Every row gives one point. The points of each table are mixes of a few directions, plus a little noise. How many directions does each table use, and how many do they share? Where both have some left over, give the other angles between the two spaces (their principal angles), to ten degrees, smallest first.

First (7 x 3)
[[-30  45  11]
 [ 51 -66  -8]
 [-58  74   8]
 [ -4   3  -3]
 [-10  50  32]
 [ 33 -21  11]
 [ 18 -86 -51]]
Second (5 x 3)
[[ 10 -47 -28]
 [ -2 -31 -25]
 [ 47 -17  26]
 [ 22  59  64]
 [-77  36 -37]]
Directions: first 2, second 2, shared 2

First (6 x 4)
[[-25  43  10  17]
 [  3 -13  12  46]
 [-13 -39  45  20]
 [  8   9 -33 -91]
 [ 38 -38 -25  19]
 [-13  36  -7  -9]]
Second (7 x 4)
[[  7  95  28 -66]
 [ -4 -42 -12  28]
 [  1  11   3  -9]
 [ -4 -46 -13  33]
 [  3  45  14 -31]
 [ -5 -49 -16  35]
 [  0 -13  -4   9]]
Directions: first 3, second 1, shared 0; angles 30

First (9 x 6)
[[ 86  42 -50 -29  35 -11]
 [-17  -8  10   6  -7   2]
 [-35 -17  20  12 -14   5]
 [  4   2  -2  -1   1  -1]
 [ 55  27 -32 -19  22  -7]
 [  6   3  -4  -2   2  -1]
 [-37 -18  22  13 -15   5]
 [-22 -11  13   7  -9   3]
 [-40 -19  23  14 -16   5]]
Second (7 x 6)
[[-16  10  40  16 -10  -9]
 [ -2   2   7   3  -1  -1]
 [-14   7  35  14  -8  -8]
 [-13   7  33  13  -8  -7]
 [ 38 -22 -95 -38  23  21]
 [ 17 -10 -43 -17  11   9]
 [ -9   6  24   9  -6  -5]]
Directions: first 1, second 1, shared 0; angles 50

First (9 x 8)
[[ 14  25  46 -59 -32 -39  25  10]
 [  2 -13 -28  43  63  17 -57 -61]
 [ -8   1 -55  46  40  31 -22 -15]
 [  1  14 -81  42 -26  77 -34  27]
 [-26 -22  16  -3  -3   9  24  39]
 [  3   7  30 -33 -45 -19  32  32]
 [  4  10  23 -18  21 -60  43 -20]
 [ 21 -23  37  -1 -37 -38  12 -13]
 [-11   1   8 -12  17  21 -24   3]]
Second (9 x 8)
[[ 39   2  30   9 -15  35  19  17]
 [-17  27  24   4  34 -10  51 -49]
 [ 43  23  62  19   3  39  58  -5]
 [-19  -9 -33  -1  -3 -27 -58  28]
 [-20  30  -1  40  23 -53 -95  63]
 [-24 -35 -52 -27 -16 -12 -26  -5]
 [ 32 -13   9  -2 -24  32   4  21]
 [-14   4   8 -17  16   6  71 -65]
 [-20 -33 -48 -28 -16 -10 -22  -6]]
Directions: first 5, second 3, shared 0; angles 30, 70, 80

First (10 x 11)
[[  0 -32  59 -10  -8  69  49  20  -1   7   5]
 [  9 -26 -19  43 -15  25  -3  33 -38  17  86]
 [-39  -8 -18  28  -7 -20  -6 -16 -26 -11   9]
 [ 19 -14 -38  22 -24  19 -13  22  -2 -11  60]
 [  3  27  26 -12  32 -44  26 -25  17  24 -87]
 [ 11 -26  87 -49  16  95  -2  50 -34  38  71]
 [ 14  31   1 -20  17 -41  11 -25  39  -1 -81]
 [ 15  10 -87  58 -16 -59 -22  -4  -3  -6  27]
 [ -8  13  -7 -24  -4 -11  -9 -22  29 -31 -41]
 [-24  25  -4 -37   9 -32 -32 -34  19 -27 -48]]
Second (8 x 11)
[[ 15 -34  39 -40 -36 -42   8   1 -24   4 -15]
 [-21  42 -41  -4  56   6  88  11   4 -63  23]
 [ 11  65 -79  50 -26  36  51   4 -47 -15  15]
 [  2 -25   1 -17 -54  -7 -18   5  -3  55  -9]
 [  8 -26 -14  -2  30  19 -33  -5   0  11 -26]
 [ -7 -58  21 -61   4 -25  -5   6  16  28 -23]
 [  7 -31  75 -14  28 -30 -41 -12  16 -25  -8]
 [-15  66  -1  88  -3  42 -49  -9  38   5  44]]
Directions: first 5, second 5, shared 0; angles 50, 70, 80, 80, 80

First (9 x 12)
[[ 41  -3 -15 -11  14  -3  -3  25  -1   7 -18 -27]
 [-95 -10  28  23 -45  19  14 -39   3 -23  34  65]
 [-41  -2  13  10 -18   7   6 -19   1  -9  15  28]
 [ 18 -30 -19  -9 -14  18   9  44   0  -5 -22 -10]
 [-22  30  20  10  13 -17  -8 -45   0   5  24  12]
 [ 49  -6 -19 -14  14  -1  -3  33  -1   8 -24 -32]
 [ 65  29 -10 -12  47 -28 -17   2  -2  24 -13 -47]
 [-89  20  38  26 -21  -3   2 -70   2 -12  47  57]
 [ 74 -28 -37 -24  10   8   2  70  -2   7 -44 -47]]
Second (8 x 12)
[[ 10  -8  25  16  45   1 -18 -19  28   0   9   2]
 [-12   6  15  10  27 -55 -25 -27 -45  49  28 -25]
 [ 22 -36 -16 -16 -23  35  59  17 -13 -16  -7  32]
 [  1  -1  25  15 -47   5   7  41 -23 -20 -35   4]
 [ -4  -1 -13 -12   8 -22   8 -19 -33  30  24  -7]
 [-42   0 -19  20   4 -29 -53  17  28  15 -14 -20]
 [-20 -17  33  -6 -55  55 -41  59   7 -39 -14 -34]
 [ 45  57 -51 -26  41  11  63 -68  51 -17  10  48]]
Directions: first 2, second 6, shared 1; angles 90

First (11 x 14)
[[  4  92  84 -35 -63   5  10  44  26  16 -65 -18  -8  26]
 [  4  95  87 -36 -66   5  11  46  26  17 -67 -19  -9  27]
 [ -3 -64 -58  24  44  -3  -7 -31 -18 -11  45  12   6 -18]
 [ -3 -64 -59  24  45  -4  -7 -31 -18 -11  46  13   6 -19]
 [  3  66  61 -25 -46   4   8  32  19  12 -47 -13  -7  19]
 [ -1 -22 -20   8  15  -1  -3 -11  -6  -4  16   4   2  -7]
 [  0   2   1  -1  -1   0   0   1   0   0  -1  -1   0   1]
 [ -2 -44 -40  16  31  -2  -5 -21 -12  -8  31   9   4 -13]
 [ -2 -58 -54  22  41  -3  -7 -28 -17 -10  42  12   5 -17]
 [  2  57  52 -21 -40   3   7  28  16  10 -41 -11  -6  16]
 [ -2 -59 -53  22  41  -3  -7 -28 -16 -10  41  11   6 -17]]
Second (11 x 14)
[[  1  -6   0  -7  25  26  25   9 -26   1  32  -6   6  -5]
 [-21  52  71 -18   1  -1  53  47 -37  17  -6  10   4   3]
 [ 19 -27 -16   5  37  27  27  -9 -13 -14  38  -7   0 -21]
 [-38  24  -4 -27 -31   2 -38  23 -16  33  -9  -8  15  45]
 [ 27 -45 -62  29 -20 -26 -66 -57  63 -25 -24  -2 -13  -8]
 [ 29   0  26  28   4 -28  26 -17  29 -28 -26  17 -18 -37]
 [ 13  -5  18   0  41  26  58  10 -29  -9  37  -1   0 -25]
 [ 12 -39 -53   5  12  17 -26 -26  11  -9  24 -13   2  -1]
 [ 39  32  83  46 -14 -70  51 -13  54 -39 -75  42 -35 -59]
 [-35  -6 -47 -31 -13  29 -52  12 -25  33  25 -23  23  50]
 [-44  22 -17 -30 -43   0 -59  20 -11  38 -15 -11  16  57]]
Directions: first 1, second 3, shared 0; angles 30

First (10 x 20)
[[-13 -22  -2   5  11 -26  42 -35  67  -6  -5  -1 -13  26  11 -11  43 -27
   18  17]
 [ 11  18   1  -4  -8  21 -35  30 -58   5   4   1  11 -22 -10  10 -37  23
  -14 -14]
 [  9  15   1  -4  -8  19 -30  25 -49   4   3   0  10 -18  -8   8 -31  19
  -13 -12]
 [  6  11   1  -2  -5  13 -19  17 -33   4   2   0   6 -12  -4   5 -21  13
   -8  -8]
 [ -3  -4  -1   1   2  -6  10  -9  16  -1  -1  -1  -4   6   4  -3   9  -6
    4   4]
 [ -6 -11   0   2   6 -13  20 -17  34  -3  -3   0  -7  13   5  -6  22 -13
    8   8]
 [-17 -30  -2   7  15 -36  59 -48  95  -9  -7  -2 -18  35  16 -15  59 -38
   25  23]
 [  2   4   0   0  -1   4  -8   6 -12   2   0   0   2  -4  -2   2  -7   5
   -3  -3]
 [ -6 -10  -1   2   5 -12  21 -18  34  -3  -3   0  -7  12   6  -6  21 -13
    8   8]
 [ 18  29   3  -7 -15  36 -57  48 -95   9   7   1  17 -35 -15  16 -59  38
  -24 -23]]
Second (8 x 20)
[[ -7  -4  49  13 -19  13 -20  45  -3   9 -22   4 -35  28   7 -11 -23  17
  -33  22]
 [  2  21 -37 -32  12  -5  13 -10  23  20  18 -16  -2 -24 -31  23   1  -4
   10 -14]
 [  9  12  15  23  -5  -5  23  23   1 -11   8 -12   8  -7  -4   4   9 -24
  -10 -20]
 [-23  -2 -24 -35  -2 -14  14 -11  -2 -13   8 -38   0 -23 -12   6  26 -21
   23 -45]
 [  3  -2  49  30 -22   5  21  56   3 -11 -17 -20 -16   5  14  -4   4 -10
  -27  -8]
 [ 10   1  -5  27  23  -3 -40 -40 -35 -11  18  54  33  37 -14 -23 -27  -5
    3  28]
 [  7 -52 -21  -7  15  14  -8 -34  -3 -19 -28  15   8  24  13 -26  -9  32
   23  38]
 [  1  26 -27 -19   0  -8  -1 -30  14  36  14  11   5 -39  28  32  22  12
   10  -3]]
Directions: first 1, second 6, shared 0; angles 60

First (11 x 24)
[[-32  18  20 -33 -41 -16   6 -20   8  16  -9  13  20  13  27 -43 -21  -2
   -5   4  25   6  45  22]
 [ -2   4  15  -1  -9 -13  15 -38  16 -13  21   7   7  19  -8 -29 -10  10
  -10 -25   4  -2  25  31]
 [ 65 -37 -28  71  85  20   4   0  -2 -51  42 -20 -35  -8 -70  63  34  10
    1 -35 -52 -15 -67 -18]
 [ 12  -6  -1  12  15   1   4  -5   4 -12  12  -1  -5  -1 -15   5   5   4
   -2 -11  -9  -3 -11   1]
 [-22   7 -15 -25 -21  14 -23  56 -22  41 -44  -3   7 -21  41  20   1 -15
   17  46  13   8 -11 -40]
 [-57  34  22 -60 -71 -15  -5   1   0  43 -35  16  31   6  62 -53 -30 -12
    1  30  46  15  58  12]
 [ -3   8  38  -1 -17 -34  33 -88  36 -35  49  15   9  39 -25 -63 -21  20
  -26 -54   8  -5  55  74]
 [-33  17   6 -35 -38   2 -12  20 -10  34 -34   6  15  -5  42 -15 -14 -11
    7  30  25   8  21 -10]
 [  7   2  29   8  -5 -24  28 -74  31 -35  46  10   6  29 -30 -45 -12  21
  -23 -48   0  -8  38  59]
 [ 26 -23 -46  29  50  43 -32  91 -37  15 -32 -22 -23 -44  -1  87  36 -17
   26  41 -28   0 -82 -79]
 [ 32 -27 -35  38  55  30 -19  56 -25  -3  -9 -20 -24 -29 -20  70  30  -7
   15  14 -33  -5 -69 -54]]
Second (11 x 24)
[[ 17  28 -40 -20 -22  -3 -54 -33 -43 -59  -8 -10 -14  32 -28  24  18  -6
  -10 -37  50  22  -5  22]
 [-44  13  24 -84   0  24  89  95  33  -2  26 -24 -24 -26  41   1  32  30
    5  -9 -23  17  -6 -32]
 [ 28 -71  33  77  34  -8  18  -8  33  61 -42  18 -41   3 -64 -53 -43  48
   -6  -1  10 -17  26  18]
 [-32  -4   8 -34   1  12  23  28   4  -8  12  -2 -30  -2  -1   8   2  28
   19  -6   6  30  -2  -8]
 [  6  50  -6 -11   2   3 -18 -39 -16  28  35 -17  94  -6  63  23  -6 -68
  -44  31 -71 -39 -38 -12]
 [  3  -4  13 -51  35  25   7 -36 -19  41   7 -39 -30  43 -53   1 -44  56
  -73 -38  -4  17 -32  22]
 [ 28 -42  22  79  33  -9 -25 -64   4  68 -22  17   9  14 -43 -27 -60   9
  -23  19 -19 -25  -1  20]
 [ 11  29 -38  10 -45 -20 -33  20 -13 -75  -7  16  14 -14  29  16  57 -49
   40  -2  35  -3  22  -4]
 [-41 -37   5  38 -14 -10   1  25  14 -22  -2  50 -31 -20   4  -2   6   6
   93  33  25  30  28 -16]
 [ 17  10 -14  45 -11 -16 -45 -40 -13  -5  -4  20  42  -2  12   6  -2 -44
   11  24  -4 -20   2   4]
 [  6  31  -5 -45 -16   4  36  55  12 -25   5 -24   8 -19  34  -1  43 -12
  -15 -17  -5 -16   2 -13]]
Directions: first 2, second 5, shared 0; angles 60, 90

First (9 x 32)
[[ -6  58  17   2 -18  26  32 -11 -43  15   8  22 -27 -68 -32  -8 -29  -7
    0  27 -50 -18  19   8 -22 -42 -57  -2  18  23  16 -25]
 [  7 -66 -20  -3  18 -31 -36  12  47 -18 -10 -25  31  76  36  11  33  10
   -1 -30  54  20 -19 -11  26  49  62   1 -23 -28 -17  29]
 [  0  19   7   2  -6  10  11  -5 -14   4   5   7  -8 -23 -10  -3  -7  -4
    2   9 -17  -7   7   2  -8 -13 -17   1   6   7   4  -7]
 [  5 -47 -15  -2  13 -22 -27   8  35 -11  -8 -17  22  55  29   8  24   6
   -1 -22  41  14 -15  -7  18  34  48   1 -15 -22 -12  22]
 [  4 -42 -13  -3  13 -20 -23   7  31 -11  -6 -17  19  50  22   7  21   6
   -2 -21  35  12 -12  -6  19  32  40   2 -15 -19 -12  19]
 [ -1   4   2   0  -1   0   0   0  -2   1   2   1  -1  -5  -2   1  -2  -1
    1   4  -3  -1   2   2  -2  -3  -4   0   1   2   1  -3]
 [ -6  54  16   1 -12  25  29  -8 -39  12   8  19 -23 -62 -29  -7 -26  -8
    1  24 -46 -16  15   9 -22 -39 -52  -1  18  22  12 -25]
 [ -8  79  25   3 -23  36  42 -15 -58  19  11  31 -36 -95 -45 -13 -39 -10
   -1  37 -69 -23  24  14 -33 -58 -78  -1  26  35  21 -35]
 [  5 -60 -19  -3  15 -27 -32  11  47 -16  -8 -24  27  70  34   9  30   8
   -1 -28  52  17 -20 -10  25  44  57   1 -21 -26 -15  25]]
Second (8 x 32)
[[  8  30  15  17   0  42 -17 -20 -26  16  16   9  10 -16 -19   8  -7   0
    0  -3  -8  24  13   5  -4 -19 -13 -20  11   6 -15 -15]
 [-54 -57  49 -36  69  20  20   6  22 -57  67 -44 -29  69  23   8  37  14
   15   4  51  -6  10 -29  15   8  73   0 -19 -47 -63  -2]
 [ 38  16 -11  18 -22   5 -22  -6  -7  34 -19  27  49  -5 -15  18  -8 -11
   -1 -30 -14  37   4  25  -7   9 -15 -18   6  15  12   3]
 [ -3  10   4  19 -40  -4   7   0 -10   9 -34  43  -4 -28 -10 -13 -12  -3
  -12  24 -28 -10  -8   5 -34  12 -48  -1  -9  11  64 -22]
 [ 41  37 -65  51 -31  20 -58 -10 -20  44 -45  14  13 -57  13  -5   0   8
  -26  22  -9  15 -29   9  11  -8 -30  -5  17  15  26   1]
 [  4  22   1  -8 -21 -22   1 -10   4  -9 -13 -16 -21  -4 -19 -27 -30  -4
   16 -14 -14 -28  15 -12   2 -21 -19  16  12  26  -2   6]
 [ 10 -16 -21   6 -32 -42 -14   4  24  -3 -42   7   4  16   5 -18  -8  -1
    0 -11   4 -15 -15  -4  -4  23 -12  14  -9   9  36   9]
 [-43 -38  24 -65  79 -14  81  32  13 -34  72 -40 -18  27  21  30  30  -4
    9   4  17 -17  10   4  20  -8  63  15  -6 -37 -58  19]]
Directions: first 1, second 6, shared 1
